Rows are points. The points of each table are mixes of a few directions, plus a little noise. How many directions does each table use, and how many do they share? Where both have some left over, give the other angles between the two spaces (their principal angles), to ten degrees, smallest first.
In the rows, zero is written as 100.

First, 4 rows:
99  188
100  75
100  87
101  50
Second (4 x 2):
99  188
100  63
100  94
101  56
Directions: first 1, second 1, shared 1

First, 5 rows:
105  61  67  61
169  97  137  52
55  147  117  173
110  78  85  73
61  117  93  141
Second:
43  110  68  121
66  80  67  123
169  76  130  78
115  117  140  160
107  118  94  18
Directions: first 2, second 3, shared 2

First, 9 rows:
113  116  113  127  112  108  75  113
95  77  99  74  93  133  111  80
96  85  136  61  100  44  120  76
120  94  116  125  99  195  97  104
85  114  53  118  81  69  134  130
92  103  96  92  92  46  126  105
93  89  85  85  101  127  87  86
98  80  113  71  107  128  84  71
107  143  90  149  116  50  67  136
Second, 10 rows:
42  104  88  95  102  52  112  88
52  92  74  91  103  121  100  98
177  135  118  99  89  147  86  104
81  60  113  120  111  60  108  99
91  43  126  147  115  130  92  83
87  80  84  93  104  126  97  111
81  113  78  69  96  46  114  118
109  122  82  73  93  94  103  116
175  133  117  100  89  149  85  103
106  118  121  114  97  75  102  82
Directions: first 4, second 4, shared 1; angles 30, 80, 80

First (10 x 11):
64  80  73  129  81  117  69  104  109  129  125
109  122  125  89  135  88  148  107  103  86  68
180  115  126  42  88  78  95  78  68  48  91
131  109  143  88  150  66  164  116  95  88  51
113  80  128  112  137  67  139  124  97  117  69
86  73  111  131  128  81  125  125  106  134  82
87  136  76  80  67  136  70  72  105  72  125
72  94  70  114  70  124  61  92  107  112  131
80  108  83  104  85  120  83  92  108  101  116
80  84  66  114  58  122  43  89  100  114  141
Second (8 x 11):
126  89  90  82  87  95  104  90  82  98  114
54  83  70  118  102  106  129  118  104  146  106
121  119  164  169  133  109  5  72  156  41  115
72  148  117  73  110  82  110  107  112  82  78
64  103  73  105  99  95  116  97  108  124  129
127  93  90  83  88  89  97  83  86  94  127
91  89  70  101  82  143  115  101  90  113  95
144  76  126  68  99  82  123  133  62  102  36
Directions: first 3, second 5, shared 2; angles 40

First, 10 rows:
59  131  105  107  82  76  105  133  68  117  54  93  98  90
113  108  135  81  69  58  75  154  51  80  18  64  86  71
89  69  99  50  131  146  97  111  113  103  131  104  99  112
62  104  93  137  100  101  136  31  137  132  160  157  101  163
128  107  59  117  130  133  100  106  120  97  124  84  122  60
116  110  121  99  54  53  79  115  54  69  40  70  88  69
143  74  137  62  116  98  74  151  95  89  64  78  88  97
96  66  94  55  106  134  92  82  102  79  136  99  96  99
93  99  93  133  123  113  127  57  148  131  154  144  107  150
101  131  67  160  88  88  117  61  111  103  119  107  115  87
Second, 9 rows:
119  100  77  70  112  122  195  93  65  116  141  121  74  89
73  120  109  103  97  83  75  140  89  103  49  82  110  87
78  101  59  67  78  144  174  82  44  125  161  110  69  76
111  109  107  104  131  94  74  141  120  93  60  84  121  88
101  83  148  137  55  46  53  37  129  82  95  123  94  164
134  91  104  111  123  99  90  91  133  87  106  103  111  107
38  79  84  90  41  140  50  59  84  111  155  94  87  108
129  115  88  140  108  84  79  93  126  81  87  88  124  81
118  105  125  77  153  88  109  165  111  102  46  95  110  101
Directions: first 5, second 5, shared 3; angles 30, 80

First:
64  78  123  51  45  100  133  116  112  158  109  63  133  78  100  75  119  163  82  141
94  64  139  75  124  53  26  85  80  79  139  108  101  91  83  120  114  122  132  101
84  82  109  73  92  70  80  99  107  112  115  88  116  97  102  102  111  131  131  112
53  70  114  34  42  66  116  116  128  168  114  55  148  85  114  79  124  186  131  147
133  125  103  152  127  159  117  96  69  61  84  130  58  100  78  106  82  34  22  73
93  119  64  102  74  110  148  113  129  129  76  84  115  111  123  84  94  106  112  107
142  136  51  160  158  99  79  85  103  41  77  138  67  134  114  124  74  27  141  53
132  135  45  149  138  100  100  92  114  63  73  124  80  132  121  114  77  44  143  64
106  89  151  103  100  144  101  98  58  90  114  109  79  74  63  99  104  88  5  102
Second, 8 rows:
78  75  183  76  86  6  9  104  74  107  170  119  64  91  84  129  112  109  180  79
99  111  164  118  84  70  66  111  69  100  138  129  42  96  81  119  93  61  111  65
103  91  15  81  121  146  151  87  139  99  47  63  174  106  125  74  106  146  78  144
110  114  76  115  103  136  134  101  105  97  77  98  104  103  103  91  93  87  66  102
103  96  50  91  112  130  132  93  123  99  68  80  141  104  114  85  103  124  84  124
116  114  12  110  117  182  181  93  132  95  33  74  151  108  120  70  94  110  37  130
90  90  148  92  91  53  54  104  83  103  138  113  74  95  90  116  104  97  137  84
100  110  151  116  87  77  74  109  75  100  130  124  51  96  84  115  94  66  107  71
Directions: first 3, second 2, shared 1; angles 50

First:
136  67  77  107  64  86  79  117  107  122  80  113  106  79  121  77  105  83  106  85  123  36  74  97
90  165  115  47  160  126  96  138  130  89  98  97  168  73  89  115  127  136  73  95  57  115  76  95
126  58  74  113  56  88  84  106  95  123  90  108  84  96  112  78  93  84  113  90  135  61  98  102
96  90  82  90  75  83  84  85  102  111  107  115  83  114  88  86  112  85  106  94  112  125  111  117
117  80  85  111  62  71  84  80  107  106  86  129  93  92  120  77  124  68  102  90  106  70  76  110
83  118  135  114  141  103  126  92  92  76  112  70  93  113  84  134  85  103  97  114  75  119  100  84
86  104  146  139  136  92  135  76  84  69  110  64  74  118  91  139  78  87  102  118  74  104  93  77
70  125  101  55  144  135  102  138  96  110  134  61  104  125  40  126  70  147  102  105  108  179  153  100
96  94  85  124  62  117  109  68  87  94  83  142  94  91  155  68  106  107  97  109  110  91  119  119
Second:
87  108  106  131  116  94  135  115  90  95  107  63  95  97  113  103  68  144  100  101  103  86  88  80
163  71  153  97  92  164  5  79  110  96  79  185  165  132  109  50  113  69  142  109  151  16  156  112
95  101  80  71  87  88  92  91  108  105  99  112  88  95  85  110  127  66  89  97  84  135  96  116
59  117  48  68  90  51  144  103  103  109  111  67  49  76  79  139  123  79  64  92  54  186  65  112
138  84  142  118  104  143  52  94  101  94  89  140  144  121  114  66  90  104  130  106  138  31  133  97
106  97  104  98  98  106  90  97  102  100  98  110  105  103  99  95  103  94  104  101  104  94  106  102
88  105  87  95  99  87  115  103  100  102  103  88  86  93  96  110  103  99  91  98  89  121  90  101
105  98  114  117  107  110  100  104  97  97  99  97  110  104  109  92  85  119  109  102  112  75  104  91
66  116  77  110  109  68  155  115  93  100  112  49  68  83  99  125  84  128  80  97  77  136  70  89
90  104  88  95  99  88  112  102  101  101  103  91  88  95  96  109  103  98  92  98  90  119  91  102
Directions: first 5, second 2, shared 0; angles 30, 60

First, 11 rows:
98  107  94  86  108  74  143  146  135  112  78  95  143  114  85  106  111  114  109  121  125  124  145  77  114  112  96  79  58  137  104  134
101  115  93  100  97  85  123  122  126  94  83  91  117  106  95  107  111  106  111  110  124  115  125  87  110  106  98  89  79  124  100  119
99  125  91  99  109  74  139  143  142  96  65  79  130  109  96  110  112  114  114  117  134  126  137  90  114  99  91  77  62  137  109  136
97  78  96  80  83  100  110  97  93  118  119  117  122  117  76  96  112  103  97  104  102  92  121  65  101  126  108  106  87  111  89  99
103  35  126  70  113  107  88  104  62  158  150  169  119  95  82  85  64  88  77  114  38  103  107  95  106  127  124  110  121  72  81  76
98  122  91  105  101  91  115  112  121  87  78  76  106  105  102  105  113  108  108  101  124  105  109  97  101  93  90  90  82  118  109  117
95  33  116  69  100  130  66  60  34  148  161  148  100  104  82  77  81  93  69  89  40  62  74  91  81  119  114  126  127  61  90  62
96  132  91  123  103  114  78  72  95  64  80  56  62  92  125  101  109  103  102  77  112  79  57  129  80  65  81  103  112  87  120  96
111  112  103  127  79  109  72  74  94  72  110  111  61  83  115  107  93  79  107  91  96  103  82  115  106  99  113  115  139  80  80  75
100  106  113  120  126  116  65  81  78  90  98  91  59  75  132  95  74  92  90  85  69  91  48  154  86  63  92  103  137  61  116  81
101  137  85  122  81  98  100  90  120  61  78  69  82  101  110  110  121  100  116  91  136  99  96  99  100  91  93  101  98  112  101  106
Second:
104  102  96  91  95  117  98  80  80  90  118  109  85  89  98  92  90  111  115  122  120  96  98  121  94  94  90  104  92  86  103  88
100  77  100  33  85  119  148  195  111  150  133  104  138  149  76  43  138  110  102  123  142  108  99  143  121  130  103  89  105  150  66  151
101  104  104  122  105  94  89  96  108  96  84  97  101  106  104  112  102  98  95  84  91  107  109  79  89  99  107  106  103  107  103  104
101  100  105  90  108  121  96  93  71  102  114  114  87  80  97  75  76  110  93  118  92  108  86  139  74  97  87  105  101  66  103  77
104  98  126  120  125  112  89  149  100  127  78  108  116  120  95  68  94  107  57  72  61  145  102  108  38  114  112  116  120  101  90  111
93  93  72  51  70  89  132  84  106  92  135  91  100  93  98  114  119  93  144  136  151  52  93  108  180  96  89  75  82  114  98  105
92  103  93  101  103  74  98  68  102  88  93  93  91  67  111  125  85  82  97  95  72  77  83  91  129  88  95  85  98  71  114  74
106  121  96  163  101  95  58  23  98  52  76  96  70  85  116  151  86  103  117  84  102  97  123  49  79  78  103  119  91  92  123  79
98  102  107  128  110  78  91  111  125  104  69  89  113  112  107  120  108  87  80  64  70  109  108  62  96  103  116  101  109  115  101  111
Directions: first 4, second 4, shared 0; angles 30, 50, 80, 90

First (10 x 32):
100  102  91  134  97  85  110  91  117  103  102  81  98  85  97  117  96  95  100  107  93  109  96  103  97  106  90  110  107  121  93  105
99  103  87  150  96  77  114  87  125  105  104  72  97  78  96  125  94  93  100  110  89  114  94  104  96  109  86  114  111  131  89  107
100  98  106  76  102  111  93  106  88  98  98  113  102  110  102  88  103  103  100  95  105  93  103  98  102  96  107  93  95  85  105  97
100  100  98  106  100  97  102  98  103  101  100  97  100  98  100  103  99  99  100  101  99  102  99  101  100  101  98  102  101  104  99  101
100  99  104  83  101  107  95  105  92  99  99  109  101  107  101  92  102  102  100  97  104  95  102  99  101  97  105  95  96  90  104  98
99  103  87  150  96  78  114  87  124  104  104  72  97  78  96  124  94  93  100  110  89  114  94  104  96  109  86  114  111  131  89  107
101  94  125  5  108  143  73  126  53  91  93  153  107  141  107  53  112  114  99  81  120  74  112  92  107  82  127  73  80  42  120  86
99  103  87  149  96  78  114  87  124  104  104  73  97  79  96  124  94  93  100  110  90  113  94  104  96  109  86  114  110  130  90  107
100  98  109  67  103  115  91  109  84  97  98  119  102  115  103  84  104  105  100  93  107  91  104  97  103  94  110  91  93  79  107  95
100  99  105  81  102  109  95  105  91  98  99  111  101  108  101  91  102  103  100  96  104  95  102  98  101  96  106  95  96  88  104  97
Second (11 x 32):
106  106  74  150  101  90  104  84  135  110  126  70  82  62  115  122  91  97  102  106  66  94  104  98  112  96  89  104  101  121  88  110
94  94  97  117  113  105  94  106  107  113  101  97  94  94  107  100  94  94  97  94  88  95  98  90  98  87  95  114  99  109  94  101
118  118  94  85  70  84  116  78  100  74  111  92  105  93  92  112  108  112  109  117  110  108  108  123  111  128  105  70  102  89  109  104
107  107  96  94  89  95  104  92  101  91  107  97  100  96  99  103  103  105  104  106  101  100  105  108  106  109  103  87  100  94  104  102
110  105  97  67  97  118  89  100  93  94  117  113  93  99  113  88  103  111  103  96  93  81  113  100  116  94  112  76  88  72  108  99
85  83  131  50  117  124  84  129  62  104  69  139  114  144  92  67  105  98  93  83  128  97  93  88  85  85  111  109  95  79  108  87
81  85  113  122  116  95  101  115  96  115  73  101  109  115  88  99  96  86  92  94  111  115  83  90  78  93  90  135  109  124  92  97
116  113  96  63  83  106  99  90  92  81  117  108  99  99  105  94  108  114  107  105  102  90  114  112  116  110  113  66  92  71  112  100
101  102  82  143  104  92  103  90  126  110  116  77  87  73  110  117  92  95  100  103  76  98  101  96  105  96  89  109  102  120  89  107
79  81  121  100  122  107  93  124  83  116  68  115  111  128  89  87  97  87  91  88  117  109  84  86  77  86  96  132  104  112  96  93
103  105  99  109  89  84  112  91  103  92  96  91  106  98  90  111  102  100  102  109  108  113  97  110  96  115  96  99  107  109  100  102
Directions: first 1, second 3, shared 1

First (9 x 32):
131  114  128  84  92  87  117  73  119  124  83  110  83  72  106  84  120  93  100  98  145  108  103  104  137  129  99  113  77  134  100  90
78  95  115  79  88  111  89  103  94  97  90  103  101  98  99  94  89  102  98  107  101  105  83  96  97  88  107  117  93  93  94  85
130  110  92  146  122  81  126  110  100  98  91  86  106  97  99  127  98  91  107  86  93  117  117  114  105  113  90  85  79  100  99  88
56  80  90  85  75  140  71  100  93  57  127  89  109  141  97  106  109  111  97  114  83  74  87  90  61  57  87  103  108  59  104  116
131  96  93  129  112  83  109  102  96  113  117  86  99  88  114  105  93  97  116  73  94  97  112  106  105  101  106  94  112  104  95  108
85  107  99  76  95  98  90  94  108  106  97  127  96  101  86  83  114  105  82  125  110  94  98  90  106  120  92  99  116  121  111  113
124  111  107  126  116  66  115  105  96  118  92  109  98  77  96  102  95  98  102  93  104  117  105  103  120  131  93  102  98  127  96  90
101  92  100  118  104  96  99  110  87  97  108  89  105  97  106  108  83  101  111  86  85  104  96  101  94  88  104  105  103  90  91  93
65  96  78  58  96  138  84  107  108  91  95  100  106  128  97  92  98  100  87  119  83  82  99  97  75  71  122  85  114  71  110  116
Second, 10 rows:
103  98  99  126  103  89  99  106  90  92  110  99  104  101  96  111  98  104  104  97  92  103  100  99  96  104  84  101  103  101  98  99
99  101  101  85  99  106  100  97  106  105  94  102  97  100  102  94  101  98  98  102  105  98  100  101  102  97  109  99  98  99  101  101
97  103  101  66  96  116  100  91  113  111  86  103  94  99  105  86  103  95  95  105  111  96  100  102  105  93  121  98  97  98  103  102
95  106  103  40  93  127  101  86  123  118  76  104  90  97  109  76  105  92  92  108  120  93  101  103  109  89  135  98  94  97  105  103
95  106  102  41  92  126  101  85  123  118  76  104  90  98  108  77  105  92  92  108  119  92  101  104  109  89  135  97  94  97  105  103
104  95  98  153  107  76  99  113  79  84  122  96  109  103  92  121  95  107  107  93  83  106  99  97  92  110  69  103  106  103  96  97
108  92  97  181  110  63  99  120  68  75  133  94  114  104  88  133  93  112  111  90  73  111  99  95  89  114  52  104  109  104  94  96
110  90  96  195  112  57  99  123  63  71  140  93  116  104  86  138  93  113  114  87  69  112  99  95  86  117  44  105  111  104  92  95
96  105  102  54  94  121  100  88  118  115  81  104  92  98  107  81  104  93  94  106  115  94  100  103  107  92  128  98  95  98  103  103
97  104  101  59  95  119  100  91  116  112  83  103  93  99  106  83  104  94  94  106  114  95  101  102  106  93  125  98  95  98  103  102
Directions: first 6, second 1, shared 1

First, 11 rows:
81  87  126  103  97  88  76  87  104  120  118  76  123  100  102  105  92  113  126  81  126  128  103  111  133  71  113  118  91  128  101  103
71  94  112  103  89  107  72  96  112  123  112  79  114  88  89  102  81  114  112  92  101  92  109  98  125  78  98  103  95  115  102  69
98  106  87  100  96  113  102  108  103  98  93  107  91  93  92  98  96  99  87  110  81  76  103  91  90  109  89  88  104  88  100  80
119  115  69  97  101  117  125  116  97  79  79  127  73  97  95  94  107  86  69  123  67  63  98  86  62  132  83  78  110  67  99  90
83  91  119  102  96  93  80  91  105  117  114  81  117  98  100  104  91  111  119  86  118  118  103  107  126  78  108  112  94  121  101  98
105  101  98  99  102  99  105  101  98  96  98  104  97  102  102  100  103  97  98  102  99  101  98  100  95  104  100  99  101  97  99  105
86  84  134  102  101  78  78  82  101  118  121  74  127  107  109  107  97  112  134  75  139  145  99  117  137  69  121  126  89  135  101  121
136  117  65  95  109  109  141  116  88  66  74  138  68  107  104  93  119  78  65  125  71  74  92  90  50  143  87  79  112  61  97  113
122  107  86  97  107  99  123  106  92  82  88  119  86  107  106  97  113  88  86  110  92  97  94  98  76  121  97  93  105  83  98  117
110  102  96  99  104  97  110  101  96  92  96  107  96  105  104  99  107  95  96  102  100  104  97  101  91  107  101  99  102  95  99  112
89  96  109  101  96  99  88  96  104  110  107  90  108  97  97  102  94  106  108  94  106  104  103  102  114  88  102  105  97  110  101  93
Second, 9 rows:
108  95  90  92  101  99  91  99  101  105  92  81  106  89  105  96  106  108  111  98  90  102  110  99  101  107  90  93  102  88  90  106
104  95  84  55  88  117  116  108  103  116  107  83  113  74  113  86  108  105  110  94  103  108  89  120  108  101  94  98  104  76  93  124
92  109  111  76  89  109  119  127  94  117  113  96  103  100  101  110  81  88  76  114  104  95  79  107  90  89  115  128  106  104  105  102
95  100  106  141  111  91  93  75  104  73  98  135  86  119  90  99  109  98  105  90  111  100  106  92  107  100  101  83  90  117  111  87
100  101  98  81  94  107  108  110  99  110  104  91  105  92  104  99  97  99  97  102  100  101  93  107  99  98  101  107  103  93  98  107
106  97  90  62  90  110  106  116  99  122  101  69  113  79  111  95  99  105  103  104  92  103  96  110  98  102  95  107  107  80  89  116
105  97  111  195  132  63  51  60  102  57  72  126  77  138  80  113  107  106  111  96  88  92  144  60  98  112  91  73  88  132  104  60
88  106  114  135  106  94  104  86  101  77  106  142  85  125  88  105  99  90  91  96  116  97  93  94  103  93  111  97  92  124  118  85
102  101  95  63  89  111  112  120  97  121  106  77  111  83  109  99  94  100  95  106  96  101  90  111  96  98  101  114  107  86  94  113
Directions: first 2, second 3, shared 0; angles 70, 90
